Rows are points. Each copy is the shape, with its points in the same order, stretched, turned, moved and blurred by noise. Some copies are also mirrored. Which?
In the rows, 128 means zero.

Shape:
[[102 113 131]
 [184 121 149]
 [138 126 125]
 [147  83 104]
 [104 148 122]
 [ 71 165 118]
 [146 128 173]]
Copy 1, 7 rows:
[[153 111 123]
 [ 83 133 170]
 [117 130 129]
 [ 92  87 122]
 [154 146 106]
 [186 158  86]
 [129 135 177]]
Copy 1 is: mirrored
Copy 2 (7 x 3):
[[107 113 144]
 [160 173 130]
 [132 133 126]
 [172 102 120]
 [ 94 128 123]
 [ 62 118 124]
 [123 169 161]]
Copy 2 is: only turned

Shape, 7 rows:
[[138 142 148  84]
 [116 118 108 126]
 [ 99 176 164 158]
 [124 112 148 106]
 [150 124 152 115]
 [147 144  68 115]
 [ 89 114 113 184]]
Copy 1, 7 rows:
[[130 159 166 106]
 [110 118 124 121]
 [112 200 109 158]
 [115 138 168 134]
 [140 147 158 142]
 [139 106  95  84]
 [ 92 119  89 169]]
Copy 1 is: only turned
Copy 2 (7 x 4):
[[160 142 148 114]
 [127 106 113 152]
 [ 82 193 139 154]
 [134 114 151 133]
 [119 126 139 108]
 [153 120  71 131]
 [ 62 111 105 185]]
Copy 2 is: mirrored
Copy 3 (7 x 4):
[[149 125 165  87]
 [113 131 136 124]
 [176 102  90 119]
 [138 118 164 126]
 [155 143 155 114]
 [ 87 175 116  82]
 [116 127 101 169]]
Copy 3 is: mirrored
Copy 4, 7 rows:
[[179 130 155 126]
 [112 132 117 107]
 [126 177 163 163]
 [136 110 152 124]
 [153 112 139 143]
 [142 153  76  97]
 [ 53 142 114 127]]
Copy 4 is: only turned

Shape, 12 rows:
[[127 147 169 100 133 144 140 100]
 [120  80 126 115 131 155  85  71]
 [156 114 108 118 145 134  93 143]
 [144  72 114 108 103 115 160 156]
 [ 91 147  93 111 114 122 146  75]
 [137 118 107 145  98 163 101 165]
 [130 154 159 123 137  95 162  81]
 [ 99 105 172 112  93 110 119  93]
 [121  93 143 127 191 158  83 136]
 [127 119  91 149 145 130 152 142]
 [144 120 177 136 150 131 139 144]
 [104 144 140 117  91 120 131 142]]
Copy 1:
[[119 109 189 121  84 121 125 105]
 [183  93 145 143  93 108  65 134]
 [182 152 128 125 134 125 111 124]
 [190 130  83 130  88 101 159 122]
 [106  86 124  87 100  99  87 123]
 [172 175 104 121  97 143 102 151]
 [ 86  85 166 124 116  95 149 123]
 [116 108 144 178  71  88 106 117]
 [192 130 154 155 129 185  89  95]
 [155 120  97  95 123 146 139 133]
 [144 126 161 155 109 151 154 118]
 [112 149 117 132  81 121 119 116]]
Copy 1 is: mirrored
Copy 2, 12 rows:
[[ 71 121 172  94 123 121 125 128]
 [111  33 123 103 126  97  95 129]
 [138 104 118 125 129 160 107 161]
 [157 118 109 116 120 106 152 213]
 [117 148 109  72  91  85 106 104]
 [114  96 117 148  71 155 116 183]
 [ 90 172 152 103 138  93 123 109]
 [ 54 100 123 108 129  80 111 158]
 [102  45 127 128 154 176 141 108]
 [156 139 110 127 107 136 153 125]
 [ 84 117 159 150 141 146 159 145]
 [ 67 146 118 113  90 125 119 168]]
Copy 2 is: only turned
Copy 3 (12 x 8):
[[130 149 131 140  92 152 138 148]
 [111  98 144 111 116 152 104  83]
 [151 124 156 123 134 120  85 137]
 [157 122 110  69 114  84 138 153]
 [116 159 101 122 151 137 175  90]
 [120 122 100 106 139 113  75 160]
 [127 168 149 151  96 112 174 116]
 [121  98 108 135  89 117 152 118]
 [114  90 192 118 129 152 100 151]
 [114 157 139  92 153 102 140 141]
 [124 132 164 125  86 112 126 176]
 [133 126  85 137 124 115 143 156]]
Copy 3 is: mirrored
Copy 4:
[[113 125 131 193  97 141 134 127]
 [ 72 124 125 149 157 160 106  68]
 [141 122 154 127 135 150  85 139]
 [142  88 156 133 163 112 148 131]
 [ 98 103  74 129 113 122 126  96]
 [130 128 141  96 156 184 132 154]
 [144 124  98 207 100 117 139  97]
 [ 91 148 126 157 134 125 178  68]
 [108 165 138 165 163 135  67 140]
 [156 106  96 131 152 127 107 150]
 [149 144 141 203 145 124 133 147]
 [114 133 133 119 116 124 162 134]]
Copy 4 is: mirrored

Shape, 15 rows:
[[163 152 130 118  99 136 104 102 154 176 117]
 [105 159 106  93 104 151 106  96 108 139 135]
 [161  88 143 102 121 159 150  89 155 172 150]
 [128 172 146 110 167 150 108 119 146 172 104]
 [149 100 163 175 144 161 117  82 141 125 142]
 [125  91 165 148 133  92 125 118  99 153 122]
 [140  98 139 124 104 103 145 158 110 138 115]
 [108 123  99 161 121 148 120 138 155 120 130]
 [148  95 168 128  95 117 131 112 174 124 142]
 [139 167 154 154 171 121 114 163 128 149 113]
 [109 160 104 129 159  92 121 121 112 144 160]
 [126 116 108 109 159 142  99 127 131 104 135]
 [102 128  87 114 100  94  74 143 119 130 107]
 [148 148 104 131 151 137  83 138 125  96  97]
 [146 103 103 120 116 107 145  79 174  98  95]]
Copy 1, 15 rows:
[[141  68 113 129 105 106 126 135 190 107 112]
 [124 158 123  91 134 140 149 111 174 133 110]
 [121  66 137 125 113 159 168 172 144  86 117]
 [118  91 136 133 130  79  97 192 182 143  83]
 [123  76 187 184 138 165 108 130 143 152 160]
 [144 126 139 162 142 104 160 111 107 161  97]
 [148 139 110 137  93  96 142 110  99 135 114]
 [115 124 132 144 137 139  72  92 129  95 138]
 [ 92  80 104 185  97 161 148 110 150 105 145]
 [143 106 112 154 137  57  72 164 134 172 125]
 [145 149  80 105 187 116 131 114 130 143 104]
 [118 172 141 145 151 128 120 141 148  98 162]
 [136 175 100 129 137  92 135  67 157 106 118]
 [142 175 147 162 109 105  79 141 175 134 163]
 [121 153 135 189  93 201 122 137 161  80 106]]
Copy 1 is: only turned
Copy 2:
[[153 120 116 173  84 115  73 139 163 150 146]
 [202 151 119 158 121 133 142 118 145 169 138]
 [145 118 121 149 165 105  64 127 199 143 120]
 [102 174  55 131  87 132 106 149 163 168 133]
 [100 103 145 101 132 168 107 117 163 176 136]
 [122 123 154 119 112 162  65  96  86 106 100]
 [136 120 162 143 126 118  83 126  97  80  85]
 [110 105 141 112 116 102 131 146 109 168 129]
 [126  78 148 143 132 105  83 125 158 103 168]
 [ 62 157  87 132  94 149 107 149 102 135 108]
 [118 145  96 159 137 136 110  87  89 146 102]
 [143  91  92 103 156 135 136 121 146 160 103]
 [182  83 129 124  91 118  99 118  76 134 113]
 [131  87  94 109 102 154 146 136 134 155 100]
 [130  62 137 138 106  88 110  78 185 116 140]]
Copy 2 is: only turned
